Each row is a point. Any point is a mix of the corners, with weights that add up to 1. It lies inside the corners' shape when no weight is negative. Is each point inside? If not, which corners have a negative weight?

Corners:
(1): [ 1.00 -0.12  0.33]
(2): [0.01 0.35 0.16]
(3): [-0.06  0.30 -0.61]
(4): [-0.18 -0.35  0.68]
Points:
[ 0.65 -0.07  0.32] -> inside
[-0.11 -0.23  0.49] -> inside
[-0.08 -0.18  0.52] -> inside
[ 0.35 -0.15  0.62] -> outside (3)

Corners:
(1): [-0.22  0.48 -0.54 -0.07  0.39  0.12  0.44  0.79  0.57 -0.69 -0.07]
(2): [-0.50  0.98 -0.07 -0.37  0.41  0.09  0.26 -0.69  0.19 -0.62 -0.11]
(3): [ 0.28  0.15 -0.45  0.09  0.18 -0.64  0.26  0.11 -0.29 -0.08 -0.53]
(4): [-0.45  0.10 -0.76  0.05 -0.70  0.53 -0.06 -0.58 -0.17  0.02 -0.31]
(5): [ 0.85  0.07 -0.25 -0.69  0.74 -0.72 -0.20  0.26 -0.92  0.32 -1.27]
(6): [ 1.12 -0.11  0.57 -0.05  0.69  0.05  0.75  1.00 -0.08  0.61 -0.49]
(7): [-0.48 -0.10 -0.20  0.57 -0.08 -0.29  0.45  0.50  0.46  0.47  0.61]
(8): [-0.33  0.18 -0.30  0.29  0.00  0.34 -0.55 -0.49 -0.58 -0.44  0.51]
(9): [-0.14 -0.30 -0.80 -0.52 -0.18  0.00  0.52  0.46 -0.94  0.36  0.83]
(10): [ 0.72  0.32  0.31  0.46 -0.30 -0.21 -0.56 -0.49  0.05  0.34  0.74]
(11): [ 0.72 -0.13  0.78  0.11 -1.03 -0.30 -0.45 -0.16  0.39 -0.41 -0.30]
(12): [-0.07 -0.32 -0.11  0.45  0.01 -0.51 -0.02 -0.24  0.83 -0.15  0.80]
Points:
[-0.03  0.22 -0.29  0.02  0.38  0.15  0.16  0.19 -0.10 -0.03  0.29] -> outside (3, 11)
[ 0.11 -0.02 -0.16  0.01 -0.24 -0.06  0.29 -0.03 -0.02  0.21  0.25] -> outside (1, 5, 8)
[ 0.19  0.15  0.20  0.20 -0.29 -0.07  0.00  0.07  0.10 -0.19  0.43] -> outside (4, 5, 12)
[ 0.39  0.26 -0.11 -0.15  0.17 -0.16  0.19  0.28 -0.15  0.16 -0.39] -> outside (8, 12)
[ 0.06  0.34 -0.37 -0.14  0.08 -0.04  0.31  0.34  0.12 -0.16 -0.36] -> outside (8, 12)
[-0.02  0.13 -0.26 -0.24 -0.03  0.19  0.41  0.13 -0.14 -0.21  0.06] -> outside (5, 7, 10)
[ 0.04  0.06 -0.39 -0.26  0.03 -0.11  0.22  0.13 -0.42  0.10  0.25] -> inside
